Rows are points. Each copy is the shape, with its points in the same order, turned, moved and blurred by noise. Is it also mirrored, or only turned?

Shape (5 x 2)
[[-14 -67]
 [ 21  53]
 [ -6  22]
 [ -2  -3]
 [-40   9]]
Copy 1 (5 x 2)
[[ -3 -79]
 [ 19  55]
 [ -4  17]
 [  1   1]
 [-35  -6]]
Copy 1 is: only turned
Copy 2 (5 x 2)
[[-64 -44]
 [ 44  22]
 [  3  14]
 [-15  -3]
 [-33  27]]
Copy 2 is: only turned
Copy 3 (5 x 2)
[[ 16 -64]
 [-20  57]
 [ 11  31]
 [  4   4]
 [ 42  16]]
Copy 3 is: mirrored
Copy 4 (5 x 2)
[[ 19  76]
 [ 17 -47]
 [ -2  -8]
 [ 11  15]
 [-29  12]]
Copy 4 is: mirrored

Shape (9 x 3)
[[ 21  -1   3]
 [-41  32  15]
 [-40  19 -66]
 [ 54  57 -23]
 [  4 -11 -54]
 [-19 -11 -39]
 [ 14   4  34]
 [-11  -1  -2]
 [ 28  -6  40]]
Copy 1 (9 x 3)
[[  1 -28 -15]
 [ 17  11  44]
 [ 14  62 -14]
 [-70  -9 -12]
 [ 10  25 -46]
 [ 22  24 -25]
 [  9 -47   9]
 [ 18  -4   1]
 [  1 -61  -1]]
Copy 1 is: mirrored
Copy 2 (9 x 3)
[[ 28 -11   2]
 [ 32 -42 -58]
 [ 32  41 -77]
 [ 91   6   6]
 [ 19  49 -25]
 [ -3  29 -40]
 [ 30 -43  -3]
 [ 15 -11 -25]
 [ 25 -46  25]]
Copy 2 is: mirrored
Copy 3 (9 x 3)
[[-19   6 -15]
 [ 44 -30  26]
 [ 30 -61 -46]
 [ 25  50 -51]
 [-14 -35 -54]
 [ -9 -46 -21]
 [ -9  13  32]
 [ -3 -17   4]
 [-24  28  30]]
Copy 3 is: mirrored
Copy 4 (9 x 3)
[[ -7  -5 -19]
 [-26  59   2]
 [ 44  60 -42]
 [-30  -8 -86]
 [ 47   7 -36]
 [ 38  26 -10]
 [-31 -13   4]
 [  2  19  -3]
 [-37 -24   5]]
Copy 4 is: mirrored

Shape (9 x 4)
[[-81 -54  20 -45]
 [ -3 -13  24 -15]
 [ 37   1   4 -26]
 [ 14 -26   8  -8]
 [ 23   6   4  26]
 [-43 -30  63 -24]
 [ 46  32 -60  15]
 [ 37 -28  18   2]
 [ 17  29 -17 -15]]
Copy 1 (9 x 4)
[[ -8  -5 117 -52]
 [-14 -26  21 -10]
 [ 13 -30  -8 -16]
 [ 28 -17  22   6]
 [ -4  -8 -11  27]
 [-28 -50  79 -18]
 [ 26  41 -50   5]
 [ 22 -32   9   6]
 [-10  14 -23 -20]]
Copy 1 is: mirrored
Copy 2 (9 x 4)
[[-28   2  82 -88]
 [  5  22  24  -9]
 [ 29  17  -8 -11]
 [ 14   2  21   2]
 [-10  20 -10  35]
 [-13  48  68 -46]
 [ -4 -25 -70  32]
 [ 14   2  21  21]
 [  1  13 -37 -12]]
Copy 2 is: only turned
Copy 3 (9 x 4)
[[ 47 -58  32  66]
 [ -1   2  27  19]
 [-24   5  32 -21]
 [-26  -6  36  17]
 [-37  31   6  16]
 [ 48   0  48  53]
 [-73   5 -35 -35]
 [-39  15  46  11]
 [-16   1  -4 -24]]
Copy 3 is: mirrored

Shape (10 x 6)
[[ 35  41   5 -33  26 -16]
 [-27 -19 -15  37  -7  13]
 [-48 -26  35 -38 -13   1]
 [ 11 -41  17  19  51  68]
 [ 40  31 -51  26  -9  12]
 [ 25  27  40  50 -31  20]
 [-55 -61 -13  -8  23  24]
 [  5  50   5  52  51   7]
 [ 16 -17 -48  34  23 -13]
 [ -3  19 -36  20 -45  17]]
Copy 1 (10 x 6)
[[-30  33  34 -22  -3  26]
 [ 20 -32 -26  33  13 -17]
 [ 33 -49  25 -42 -16 -38]
 [-36 -87  -9   6  37  29]
 [ -3  37 -40  26  16  28]
 [ -9 -22 -39  14 -63  40]
 [ 24 -74   9  -4  51 -36]
 [-28 -13  24  57 -13  32]
 [-26  12 -35  37  25 -19]
 [ 49  12 -40  14   5  15]]
Copy 1 is: mirrored
Copy 2 (10 x 6)
[[ 57  35   0  -1 -15 -18]
 [-45 -19  19  11  14  10]
 [-44  52  32 -18  22 -45]
 [  4 -54  47 -60  22 -28]
 [ 25 -10   1  14 -30  46]
 [  5 -15  69  48 -25 -17]
 [-59   1   7 -41  46 -19]
 [ 47 -34  12  39  39  -7]
 [ -7 -33 -31   4  -5   8]
 [-20  14  24  26 -12  44]]
Copy 2 is: only turned
Copy 3 (10 x 6)
[[ 14  46 -40  27 -25 -15]
 [ 11 -60 -17   0  15   7]
 [-40   4   4 -39  21  12]
 [ 25 -22  60  49   8  20]
 [ 68 -26 -54  18 -32  -3]
 [ -4 -51 -12  20 -68 -25]
 [  4 -26  22 -13  66  31]
 [  5 -31 -39  83 -17   2]
 [ 55 -34 -37  27  28 -21]
 [ 34 -44 -49 -23 -27  14]]
Copy 3 is: only turned

Shape (13 x 8)
[[-41 -46 -12  38  25 -10 -35   3]
 [-11  -5  24  16   5 -27 -37  18]
 [ 32 -23  18  -5   8  -8 -15 -30]
 [ 10 -19  29  -7  40  54 -22 -38]
 [ 35  47 -80  17 -58 -47  -3 -22]
 [-13  -8   4  18  18  13  -4  34]
 [ 17  55 -37 -10 -11 -49  38 -30]
 [-54 -22   5  41 -19  15 -65  27]
 [ 22  21 -71  70 -54 -31 -41  70]
 [ 33 -15  12  17  -1  -4  36 -30]
 [  8  -8  34  24   2  23   2 -49]
 [-13 -12  31  68  -3  18 -32  46]
 [ 10 -32  16 -30 -19  18  16 -37]]
Copy 1 (13 x 8)
[[   9  -13   20   -9   33   14  -36   68]
 [ -14  -17    7   17    6  -32  -14   49]
 [  34  -42   21   17    7  -21   -3   -3]
 [  -4  -49   60  -13   29   13    1  -21]
 [  51   47  -82   32    9  -31  -34  -24]
 [ -23   -1    8    8    5   13   14   41]
 [  41   58  -26   45   41  -42   18  -19]
 [ -35   -4    4  -29   -5    2  -62   62]
 [  -9   23 -107   35  -26   14  -52   46]
 [  48    0   26   38    0    3   17   -6]
 [  18   -9   58   17    8   -1  -17  -17]
 [ -44  -15   17   27  -27   23  -34   54]
 [  45   -9   38  -26   -6  -15   22  -20]]
Copy 1 is: mirrored
Copy 2 (13 x 8)
[[  11  -59   24  -33  -35  -36  -11  -30]
 [  26  -33   46  -17  -23   17  -19    8]
 [  22   10    7  -30   -3   34   -1  -39]
 [ -29  -13   21  -64   28   25   28  -20]
 [  -1   58   28   84  -55   -3  -23  -45]
 [  -7  -56   16   -2   -8    6   -4    7]
 [  27   42   32   74   16    1   -2  -29]
 [  -9  -48   50  -40  -67  -16  -10   15]
 [ -23  -32   29   76 -107   11  -56  -16]
 [  22    0   -8    7    4   33   38  -38]
 [   3   -2   30  -28   -4   25   46  -35]
 [ -12  -76   41  -15  -57   29   12    4]
 [  14   25  -14  -28    3   12   38  -10]]
Copy 2 is: only turned
Copy 3 (13 x 8)
[[-14 -37 -39 -20  11 -49  34 -11]
 [-33 -22   2 -19  17 -31   4  30]
 [ -1 -25 -11   6  -8 -15 -43   7]
 [-16 -57 -12  30  -3  20 -23 -38]
 [ 11  87 -12  58   6 -72 -21  43]
 [ -2 -29   1   0   5  -7  40  18]
 [ 34  78  19  20  24 -23 -20  21]
 [-75 -32 -23  -3  -2 -58  52   4]
 [-18  30 -20  52  10 -91  56 101]
 [ 37 -12  23  18 -21 -23 -25   1]
 [ -7 -33  29  27 -15 -23 -25 -34]
 [-38 -59  19  14  -3 -43  53  32]
 [  1  -5  -2   4 -53   5 -34 -17]]
Copy 3 is: only turned
Copy 4 (13 x 8)
[[ -1 -42  34  20  53   9  -1 -35]
 [  8 -24  55   8   2  -5 -27 -16]
 [ 29 -24  17   7 -40  17   5 -33]
 [-14  -8  18 -29 -30  24  36 -75]
 [ 63  51 -22  45  -3   2  -3  60]
 [-26 -30  33 -19  12  17  -7  -1]
 [ 31  28   2  32 -38 -40  36  49]
 [-21 -18  31   0  57   6 -56 -42]
 [ 35  22  20  25  55  46 -61  76]
 [  1 -27 -10  22 -51  17  23  -4]
 [-16  -5   4  23 -45  17   8 -54]
 [-44 -26  44   9  18  43 -49 -10]
 [ 15 -28 -30 -18 -48  -7  10 -37]]
Copy 4 is: only turned

Shape (15 x 9)
[[-31  54 -60  18 -26   0  54  30  61]
 [  3 -20   1 -34   9  27  24 -36   1]
 [ 12 -14 -14  -9 -20   5 -17  14  -7]
 [-23 -48 -38  -4   5  51 -35 -17  31]
 [ 32  -8 -49  49   0  32  17 -39 -21]
 [ 19 -48  37  43  20  16  -1  28 -29]
 [-23  33   9  -2  34  41 -37 -23 -28]
 [ 22 -39  39 -52  36   3  14  31   3]
 [ 37  50  17  33 -18  30  52 -12  54]
 [-46  34 -40 -52  26 -29  41  15 -30]
 [-42 -32  15 -21  44 -36 -32   8 -24]
 [-34   6 -48  -8 -47  43  30   8  11]
 [-48 -33  30  16  19 -40  32 -42  32]
 [ 10  57  34  38   9  49 -46  19  -2]
 [-53  -5 -60  -3  16  23  -1  19 -10]]
Copy 1 (15 x 9)
[[-21  30 -38  89 -52   5  -9  11 -47]
 [-37 -33   5  -1  10  15 -35 -22  -5]
 [-11 -19 -22   2  -8  -1 -17  28  35]
 [-78 -38  10  33   0  30  -7  33  42]
 [  3 -62  25   1 -28  12  30  18 -28]
 [ 34 -12  49 -19 -11  44 -31  29  47]
 [-53   6  -9 -49  15  45  -4  47 -13]
 [ 11   2 -12  -3  34  40 -64 -22  49]
 [-12  29 -13  11 -72  39  15 -48 -21]
 [ -4   5 -44  34  51  -4 -61  34 -57]
 [-11  24  23  -3  70   0 -41  50  31]
 [-47 -28 -30  48 -53   7 -47  30 -25]
 [-30  41  66  24  23 -15 -34 -18   0]
 [-20  36 -18 -46 -46  63  19  50  16]
 [-37 -25  -9  47  12  26 -30  67 -15]]
Copy 1 is: mirrored
Copy 2 (15 x 9)
[[  5  37  28 -29  38 -15  85  53  55]
 [ 26   5   6   5   5  45   8 -28 -16]
 [  2 -29 -25   0   0  11   8  28  -6]
 [-16  11 -52   2  -7  81  37  12   2]
 [ 36  25 -26  51  56  26  25  36 -43]
 [  5   4 -37  71 -45  -5  -7   7  -9]
 [-23  50   0  -2  -9  31 -37  32 -30]
 [ 45 -14  -1  10 -70  18 -12 -23  20]
 [ 37  23  41  43  51   6  11  35  54]
 [ 24  38  17 -69 -25 -30  36   0 -28]
 [  0  27 -59 -31 -52 -10 -10 -23 -11]
 [-28 -11  21  -8  17  19  75  26  -2]
 [  8  59 -37  10  17  -8  13 -71  33]
 [-36  31   7  26  -7   7 -54  76  13]
 [-12  39 -20 -28 -23  14  62  30 -22]]
Copy 2 is: mirrored
Copy 3 (15 x 9)
[[-30  49  28  77 -43 -39  26  44  77]
 [-39   3   0  11 -23  19   9 -35   9]
 [  9  -4 -33  18 -18 -19   5  -7   3]
 [-12  21 -18  30  15  -3 -62 -38   6]
 [ -6  39  22  23 -54 -29   3 -33 -41]
 [ 47 -27  17   6 -11  37   3   5 -28]
 [-27  29   1 -56  12  -5 -25  19  -1]
 [  1 -30 -21  -2  14  54  50 -24  31]
 [ 10  49  58  -4 -76   0  29  -4  54]
 [-84  -3 -12  20   8 -14  54  42  12]
 [-27 -61  -9 -11  50 -14   2   9 -10]
 [-48  40 -13  53 -50  -2 -18  22  21]
 [-42 -59  63  13 -14 -17  -3 -17  23]
 [ 42  54  12 -58  -8   2 -15  31  27]
 [-50  22  -8  44  20 -11 -12  25  -3]]
Copy 3 is: only turned
Copy 4 (15 x 9)
[[-34  45 -25 -41  90 -63   9  32  29]
 [ -5 -37 -23  -7 -20 -25   7 -18  21]
 [  4   2  -6   4   6  19  -3  25  21]
 [-15  -5 -69  11   5  15 -44  -9  -1]
 [ -8  53 -51  21 -13  -4  30 -28  47]
 [  8 -13   6  14  19  65  32 -49  28]
 [-19  23  -4 -41 -40  11  -1 -32 -27]
 [ 49 -70  16 -19  12   8   2 -26  20]
 [-42  27  31 -20  35 -46  -5 -37  83]
 [ 15  -7 -11 -56  11 -41  57  38 -40]
 [ 23 -33   8   3   7  26  17 -10 -65]
 [-50   0 -55 -32  23 -12   6  42  30]
 [-41 -38  14  45  40 -40  29 -39 -30]
 [-28  52  37 -51   2  43 -25 -40  20]
 [ -5  14 -61 -28  26   5  16  11 -25]]
Copy 4 is: only turned

Shape (16 x 11)
[[ 10 -15   0  20  14  30   6 -10 -97  -7  19]
 [  5 -15  10   8 -23  -2 -53 -36 -26   2  24]
 [ 31   4  -5   7 -16  29  26  10   5  -5  18]
 [  3  29  -2  14 -23  -1  19 -10  41  12  26]
 [ -6 -14   8  11 -22   9   9  -6  33 -26 -68]
 [-10  30 -26  23  28  27   1 -23  40   8  25]
 [ 38   3  -6 -18 -14  26 -56  -1  15 -29  -4]
 [  2 -18   7  17 -12 -93  29  -2 -36 -36  23]
 [  7  -9  13 -23  57 -13  24 -13  41   4   8]
 [  5  -9   0  18  16  -1  21   8  -1  24   9]
 [ -3  -4  13 -15   2  28  19  16 -14  10  23]
 [ -1 -15  10 -41  22  38  20 -42 -42  14 -16]
 [121   3   8  21  60  31   3   4  -7  13 -72]
 [  4 -15 -40  -2 -23 -17  15   5  18   6  24]
 [ 18 -12  -4  14   0  19  17  17  40  19  -4]
 [ -7  22   0 -16 -14 -22 -18  10 -55 -13  -9]]
Copy 1 (16 x 11)
[[ 25 -24  41  31 -29  31   7 -64 -57  50  -7]
 [-31 -42 -13   6 -24  27   1 -36   1  28  -5]
 [ 24 -10  28  11   4  -7  45  -1 -13  11  13]
 [ -4   4   7 -12  -4 -39  27   3  14   8  37]
 [-10  26  -2  40  15 -32  26  16  17  27 -57]
 [-17  28  41   7   4  -7  11 -10  33  31  51]
 [ -7 -11   4  -7  12  52  31   2  26   7 -26]
 [  5   7 -38  12  12 -38 -20 -73 -61 -24  -8]
 [ -7  22  41  31  18 -11 -40  18   1 -21  19]
 [ 19   9  13  35 -16 -14  -1  -6 -13  15  24]
 [  5  -1  35  16 -20   5  14  12 -41  19  13]
 [  5 -27  61  20  -2   6 -32   8 -33  56 -21]
 [108  -5  62  52   1  27  -6  -4  61  -9 -51]
 [  6   1 -25  11  27 -11  16   0 -19  19  36]
 [ 18   9  11  39   1 -13  26  27  13   8  21]
 [ 10  13 -10 -20 -24  18  -6 -32 -42  32 -32]]
Copy 1 is: only turned
Copy 2 (16 x 11)
[[ 49 -14 -33 -35  16  49  15 -18 -68  23  -3]
 [  1 -40 -40 -15  21 -15  -9   1 -31  48 -21]
 [  9 -16   8 -13   7  50 -43  16  -3  13  10]
 [-24   1  15   5 -25   4 -54  -5  18  23  11]
 [  9 -68  48  23 -12  11  -2  18   4 -19 -16]
 [-47   7  -2  -4   3  26 -12 -32  28  -3  10]
 [ -7 -45  -1 -21  57  10 -25   8  24  12 -33]
 [ 61   7 -40  35 -49 -13 -51   7 -34 -14 -35]
 [  8  -1 -15  17   5  -4 -22 -10  33 -48  45]
 [ 19   3 -11  11 -11  22  -4   5   0   7  19]
 [ 16   8   7 -23  14  19 -21   9 -22   3  36]
 [ 32 -56 -18 -52   5  10  19 -20 -20 -13  43]
 [ 76 -61  -4  28  49  93   1 -32  69   6  15]
 [ -9   8 -19  -9 -26  20 -34  40  17   4  -8]
 [ -1 -15  22  16   3  36 -18  24  24   8  26]
 [ 54   0   1 -37   1  -9 -10 -11 -23  11 -37]]
Copy 2 is: only turned
